Each point is reached from the start by the listed moves, each made 0, 1 or 2 times, or once backwards (-1), plus a little noise. Is the number of moves made odd or even? Then give how often each move was made.
In the rows, zero is written as 128.

Moves:
(1): [144 148 125 159]
(2): [113 132 130 136]
(3): [137 105 118 140]
Start: [142 123 107 145]
Points:
[104  88 102 142] -> even (-1, 2, 1)
[185 139  94 220] -> odd (2, 0, 1)
[162 124  83 249] -> even (2, 2, 2)

Moves:
(1): [146 126 123 141 123 129 133 118 114 129 125 135 134 118 128]
(2): [132 127 123 124 105 130 121 116 120 121 133 123 129 123 130]
(3): [114 126 136 145 133 139 133 121 134 119 117 125 131 140 130]
(4): [137 128 115 133 127 123 142 129 142 122 145 125 131 121 128]
(5): [128 143 133 127 130 131 158 125 134 123 112 123 135 120 110]
(6): [124 135 143 150 150 135 135  91 120 137 116  97 152 111 123]
(7): [130 108 127 131 128 126 135 128 145 120 125 126 114 122 129]
(8): [125 129 133 111 113 126 147 132 118 121 151 130 107 124 138]
(9): [137 130 138 120 146 134 142 129 135 142 130 114 131 143 137]
(10): [118 139 137 137 128 123 124 110 131 137 135 119 116 160 128]
(11): [135 109 147 135 129 121 132 120 122 111 143 106 135 137 135]
(12): [147 124 127 120 141 135 118 122 120 137 146 134 140 128 122]
Start: [131 111 135 123 142 137 128 132 115 123 128 150 133 124 129]
Points:
[133  75 155 135 102 109 106  69  84 101 187 105 106 115 152] -> odd (0, 1, -1, 0, -1, 1, 1, 1, -1, 1, 1, 0)
[135 135 176 145 231 147 226  61 161 146 163  60 154 120 113] -> even (-1, -1, 0, 2, 1, 2, 1, 1, 1, 1, 0, 1)
[126 136 112 131 190 146 130 110 102 144 171 141 178  43 122] -> odd (-1, -1, 0, 2, -1, 2, -1, 1, -1, -1, -1, 1)
[130  92 206 114 188 166 193  72 124 147 157  87  93 170 162] -> odd (0, 0, 1, -1, 0, 1, 2, 2, 2, 1, 0, 1)
[157 125 197 151 155 150 141  57  53 145 171 120 136 214 149] -> odd (2, 0, 1, -1, 0, 0, -1, 1, 1, 2, 1, 1)
[178 108 209 166 172 154 163   7  56 129 149  15 224 125 156] -> even (1, 2, 0, 0, 0, 2, -1, 0, 2, 0, 2, 0)
[158  77 164 105  70 142 217 137  92  46 203 105 119 152 199] -> even (1, 2, 2, 1, 0, -1, -1, 2, 2, -1, 2, -1)
